Each row of a before or after table is a point. One or more steps were done to the points. Then noise was added and the rows were shuffled. The steps act on how far a point lies along the listed directions, d1 being the first. Write out the steps. A step turns or swaps two directions, mirrors them in a line or flattens them onto one, adds a multiple of one to another, or multiplies one. Angles are multiples of 10 degrees, from the lower direction toward the higher: turns from -170 to 170, lines from 10 to 170 but not 90. Use the fewest steps. Two steps may share a direction if one is a turn and the other turns, adds or multiplies; they go together, in the order done. Otherwise the lowest direction goes first.
In the rows, zero is written as 128.

Directions:
(1): [ 71 151]
(2): [151 185]
Before, 12 rows:
[[153 208]
 [171  66]
 [152 136]
 [ 61 119]
 [108  84]
 [142 174]
 [132 217]
 [139 136]
 [ 91 143]
 [166 166]
 [195 150]
 [186 124]]
After:
[[171  89]
 [145 171]
 [202 146]
 [ 88  55]
 [160  63]
 [126  74]
 [ 72  61]
 [107  88]
 [135 106]
 [128 113]
 [ 86 181]
 [ 93 142]]
Steps: multiply d2 by -1

Directions:
(1): [ 88 103 150  59]
(2): [137  75 187 161]
(3): [ 97  73  72 148]
(4): [ 58 160 148 163]
Before, 11 rows:
[[182 234 140 131]
 [134 111 123 127]
 [138 127  52 126]
 [127 193 182  68]
 [182 117 117 161]
 [177 113  81 154]
 [134 166 131 224]
 [103 193 126 171]
 [ 97 184  58 126]
 [171 216 137 105]
 [130 142 109 190]]
After:
[[120  96 153  79]
 [ 92 104  37 116]
 [118  57 153  61]
 [ 70 124 148 107]
 [145 102  43 179]
 [ 71 157 147  85]
 [ 82  75  41  93]
 [114 182 130  77]
 [154 153  84  59]
 [150  82  99  72]
 [121 140 138 132]]
Steps: turn d1 and d3 by -170 degrees; mirror d2 and d4 in the line at 10 degrees

Directions:
(1): [117  64 193  78  75 148 102 135]
(2): [139 171 119  72 125 177 167 205]
Before:
[[119  30 205 104  84 135  72  73]
 [128  67 249  95 113 128 115 107]
 [141 140 101 177 130 125 107  90]
 [171 206  55 209 204  79 139 123]
 [173 207  85 142 182 121 122 164]
 [158 186  65 182 158 107 183 152]
 [111 118 123 136 132 116 135 118]
 [146  71 165  81  84 135 119 139]
 [122  28 203 115  63 133  80  71]
 [137 159 132  96  91 145 128 149]]
After:
[[152 215  46 173 206 131 166 122]
 [157 217  41 186 188 129 174 122]
 [148  81 197  93  98 124  56 130]
 [139  30 206 144  90  83  50  75]
 [140 159 128  97  92 146 130 149]
 [164 170  79 116 149 135 168 165]
 [152 215 121 151 211 125 192 146]
 [113 120 121 135 130 115 137 116]
 [135 113 124 167 113 124  92  83]
 [132  40 190 128  65 110 109 113]]
Steps: mirror d1 and d2 in the line at 70 degrees

Directions:
(1): [168 155 179 152 138 110  76  70 160  72  61]
(2): [127 172 108 174 145 131 206  83  49 125  91]
(3): [150 100 131  89  60 138 155 164  89  31 116]
Before, 12 rows:
[[138 120 113 119  72 136 175 114  56  54  69]
 [144 152 112 163 109 157 207  94  32  61 103]
 [164  95 158  78  86 140 114 161 141  71 104]
 [162 137 163 129 129 117  47  99 204 118 119]
 [142 143  83 129  88 135 188 130  56  93  88]
 [140 131 152 107 110 117  34 120 221  98 118]
 [139 146 158 149 153 116  81  77 173 162 114]
 [133 143 130 168 104 135 215  91  71  57  65]
 [ 93 156  98 153 141 154 213 128  41 143 109]
 [116 148 111 143 123 155 207 138  55 133 111]
 [128 162 103 149 152 121 227  80  76 170 121]
 [148 106 140 132 133 112  73  97 180 104 114]]
After (12 x 11):
[[ 80 129  82 127 130 161 211 165  55 162 142]
 [152 155 159 135 122 111  49  85 202  84  79]
 [138 121  72 103  58 146 197 167  47  79 110]
 [151 123 138 149 139 111  90  78 167 102  95]
 [135 101  99  91  37 144 200 147  32  24  84]
 [135 122  94 135  81 169 233 141   9  56 137]
 [123 123 107 147  82 144 250 128  42  53  91]
 [176  96 161  78  67 142 128 160 118  28  82]
 [135 167 147 169 178 113  91  54 166 190 110]
 [165 166 166 157 148 111  66  67 183 119  92]
 [108 123 102 124 110 162 204 174  61 138 141]
 [110 147  89 134 154 125 224 111  86 204 157]]
Steps: turn d1 and d2 by 30 degrees; multiply d3 by 1.6

Directions:
(1): [155 115  69  90  73 106 152 189 175 156 195  85 153 131]
(2): [106 122 100 249  86 159 146 178 133 128 122 161 128  92]
(3): [ 53  71 172 128 124 158 178 135  97 181 158 120 131 197]
(4): [117 142 150 131 104  97  55 122  95 133 227 200 123 126]
Before:
[[147 156  68 214 116 126 119 166 146 101 108 146 137  62]
 [164 174 135  75 147  89  74 113 132 119 162 156 114 118]
 [182 147 133  75 145 102  86  90 120 100 124 122 156 128]
 [146 157 134  67 175 106  96  82 139  75  91 103 139 101]
 [101 120 106 180 101 170 158 155 139 152 141 122 137 148]
 [136 181 151 192 127 106  72 128  90  87 143 241 122  78]
 [ 46  94 208 220 129 189 116 122  85 155 153 186 104 135]
 [ 69 112 170 162 173 146 131 101  91 137  91 155  84 164]
 [102 121 153 174 165 149 136 111  94 137  37 128  93 113]
 [109 147 117 224 107 150 102 131 112 127 140 170 131 104]
 [133 149 107 180 129 142 122 126 143  73  46 131 124  80]
 [156 149  99 140 134 136 117 119 139  86 120 112 123 116]
 [ 84  89 116 109 104 125 155 149 143 159 199 109 110 156]]
After:
[[117 137 111 192 125 151 134 132 137  82  51 132 125  89]
 [138 152 137  77 173 111 102  86 136  79  94 105 139 103]
 [ 86 110 156 198 155 160 149 124  91 148  40 133  93 118]
 [ 58 103 194 244 122 190 108 130  93 143 147 194 104 116]
 [ 91  94 116  90 111 118 147 142 145 154 197 105 111 154]
 [ 61 110 165 185 165 152 135 112  91 137  90 162  83 156]
 [145 154  70 213 117 125 120 165 147 101 107 145 135  65]
 [159 202 130 210 123 100  58 135 102  68 131 249 123  50]
 [187 150 130  75 145 101  84  91 121  97 123 123 155 125]
 [180 186 126  76 149  83  62 112 138 107 155 156 115 102]
 [ 99 115 110 173 102 171 160 152 136 154 144 120 139 154]
 [118 154 110 232 104 149  97 132 118 118 136 173 132  93]
 [153 146 101 140 134 137 118 119 136  87 122 110 123 118]]
Steps: add -0.3 times d1 to d2; add -0.5 times d4 to d3

Directions:
(1): [ 97  50 231 160  98  74 125 154 135 130 146 161  48 126  85 166 123 151
  82 109]
(2): [150  87 100 169  88  76  42 127 145  51  97 130 126 110 181  72  44 114
 134 149]
(3): [105 137  45 148 159  94  79 231 128 138 187 143  95  86 130 132 173 125
 158  58]
(4): [ 89 139  79  92  87  44 110  99 179 154 178  85 121 146 104 142 168  95
  96 226]
Before (14 x 20):
[[ 94 126 104 114 144 106 118 160 144 129 145 133 125 112 102 155 170 146
  117 133]
 [122 130 145 128 106 118 130 136 122 129 148 129 113 134 127 141 138 106
  110 127]
 [167  71 155 175 101 118  85 118 114  77  90 144 135 121 169  98  37 135
  145 125]
 [157 140  99 107  93  94 101  67 138  97 105  95 155 145 149  72  71 115
  123 212]
 [138 106 119 144 114  57  74 133 154  94 123 114 125 119 172 101  82 143
  131 122]
 [158 125 176 113 120 170 185  57 123 120  82 118 149 179 107 126 103 130
  119 206]
 [130 119 175 117  98 118 148 113 136 155 151 160 131 149  92 128 151 157
   91 125]
 [123  83 240 179 129 146 143 167 100 108 127 180  79 127 116 158  81 175
   97  56]
 [123  66 248 151 107 113 170 130 134 162 142 153  66 147  81 158 119 159
   94  84]
 [118  87 159 126 115 117 118 121 108 136 121 123 109 122 106 129 134 130
  111 121]
 [126 142  53 128 120 117 130 132 139 129 163 130 130 134 156 123 150 112
  138 152]
 [101 123 124  96  91  64 131 100 141 145 161 101 116 137 112 132 169  95
  109 203]
 [138 154 140 139 132 163 166  71 134 114  81  96 155 146 137  99 109 127
  111 145]
 [114  90 190 133 114 118 148 158 138 149 156 150  86 133  86 164 150 117
  115  88]]
After:
[[121 109 241 161 147 171 176 160  95 137 134 173  88 134  98 173 114 176
  101  54]
 [148 145 163 141 121 164 169  44 138 105  61  92 163 156 140  94  85 126
  101 166]
 [158 112 148 117  72  82 104  49 143  87  92 100 138 154 140  79  50 124
  104 224]
 [125  98 243 126 127 149 210 110 126 187 142 142  89 160  75 171 148 160
  100  90]
 [ 91 133  80 111 156 107 112 175 145 132 152 131 129 107 105 156 179 145
  128 121]
 [102 125 127  93  95  67 138  92 140 147 157 101 124 140 112 134 170  97
  111 208]
 [169 123 209 104 106 186 205   9 123 113  52 108 169 197 113 119  80 129
  109 242]
 [116 116 167 115 131 140 166 158 133 169 162 145  98 135  80 173 172 114
  126  80]
 [117  96 161 117 120 130 131 118 107 148 121 124 113 124  99 136 143 132
  113 124]
 [125  92 147 147 115  44  80 146 155 107 132 124  99 117 153 119  93 149
  119 109]
 [125 136 144 123 110 125 133 136 118 132 150 124 116 135 126 145 144 103
  110 125]
 [134 138 173 104 102 138 162  98 134 164 146 153 151 157  93 129 158 154
   96 131]
 [155  50 202 176  96 113 105 111 111  87  95 152 114 129 147 119  43 147
  125 122]
 [125 134  46 138 118 103 111 147 142 118 168 135 123 126 162 118 145 110
  139 144]]
Steps: turn d1 and d2 by -30 degrees; multiply d3 by 1.6

Directions:
(1): [131 129  90  80 132  48 102 190 194  96 129 117  96 109  86 151  88 194
  92  73  96 154 120 103 161  79  53  57 215 125 166 129]
(2): [ 70 203 165  99 215  99 167 142 108 134  92 156 195 149  54  84 115  74
  87 116  41 102 104  80 165 180 154 142 156 145 109  91]
(3): [171  47  46 148 118 120 112 209 109 146  79 100 225  93 107 100 153 112
  42 198  97 106 136 160 152 102 133 130 107 122  97 185]
(4): [129  66  79 132 147 170  82  77 138  80 122 203  58 226 155  85 110 155
  52 166 103 106 125 107 148 163 152  52 116 138  90  83]
Before, 9 rows:
[[134 116 132  96 127 114 118 116 165 118 143 139  77 159 141 122 123 165
  140  88 121 143 118  91 131 107  91  81 160 151 158  98]
 [132 131 118  91 164 113 118 146 129 116 123 126 121 139  92 125 112 125
   85 135  80 136 116  90 157 136 114  96 156  96 147 111]
 [155  81  82 150  87  81  89 156 153 115 151 130 115 134 129 132 134 179
   98 151 134 153 142 147 146  95  90  75 157 127 112 155]
 [127 146 115 121 135  74 153 208 101 158  99  54 208  50  99 163 156  92
  112 131 135 134 110 130 118 100 110 164 125 121 145 176]
 [ 85 151 155 138 136 168 171  99  75 157 119 142 156 144 127 112 147  68
  150 144 126 105 129 153 117 164 182 189  82 140 112 114]
 [124 116 176 140  96 150 132  67 103 125 179 143  48 131 176 151 134 130
  186  80 196 172 121 147  85 146 139 165  90 147 142 106]
 [146  79 130 157  99 214 117  54  97  99 126 157  67 169 215 120 152 105
  161 182 191 101 148 147  72 144 168 150  60 150  96 115]
 [185  14  31 159  61 186  68 122 139  94 150 139  92 141 200 123 130 171
   84 180 167 108 165 173 134 114 130  84  96 105 138 134]
 [ 92 203 238 139 136 155 157  64  98 150 162 113 127 113 137 139 131  83
  249  99 176 151 150 134  95 169 156 205  72 133 138 112]]
After, 9 rows:
[[160 101  93 137  79  62  97 179 155 128 152 101 130  94 114 147 134 174
  121 136 142 168 141 149 140  80  74  93 169 124 123 174]
 [150  35  38 134 124 150  86 131 117  96 106 136  93 168 166 128 143 145
   35 188 140 116 116 127 125 127 137  66  97 124 100 134]
 [127 156 142  99 166 110 139 153 113 133 120 105 155 115  84 129 124 104
  115 132  84 134 118  97 147 141 124 131 145  92 153 124]
 [204  60  57 142  21 116  91 197 159 128 168  46 136  23 181 189 134 183
  162 123 205 149 171 204 111  42  70 132 132  85 198 196]
 [157 115 152 145  76 159 139 112 105 124 132  90 103  80 193 166 160 113
  215 141 207 131 154 162  58  95 122 187  95 138 137 152]
 [ 73 172 202 127 179 182 128  20 105 104 144 187  78 209 135  86 110  92
  166 120 128 121 140  94 126 218 184 137  76 144  97  57]
 [110 115 130 150 112 193 149  86  75 146 129 149 123 156 156 123 148  82
  154 152 147 109 138 169 106 156 187 177  68 134 106 118]
 [106 177 173  80 163  83 155 145 151 136 125 125 138 134  98 114 122 125
  149  68  93 135 105  77 143 124  98 118 181 158 167  96]
 [102 148 179 121 134 116 144  89 111 115 164 157  66 147 134 129 116 123
  156  66 147 165 109 119 110 158 133 153 123 155 141  90]]
Steps: turn d1 and d2 by 30 degrees; add -1 times d3 to d2; multiply d4 by -1
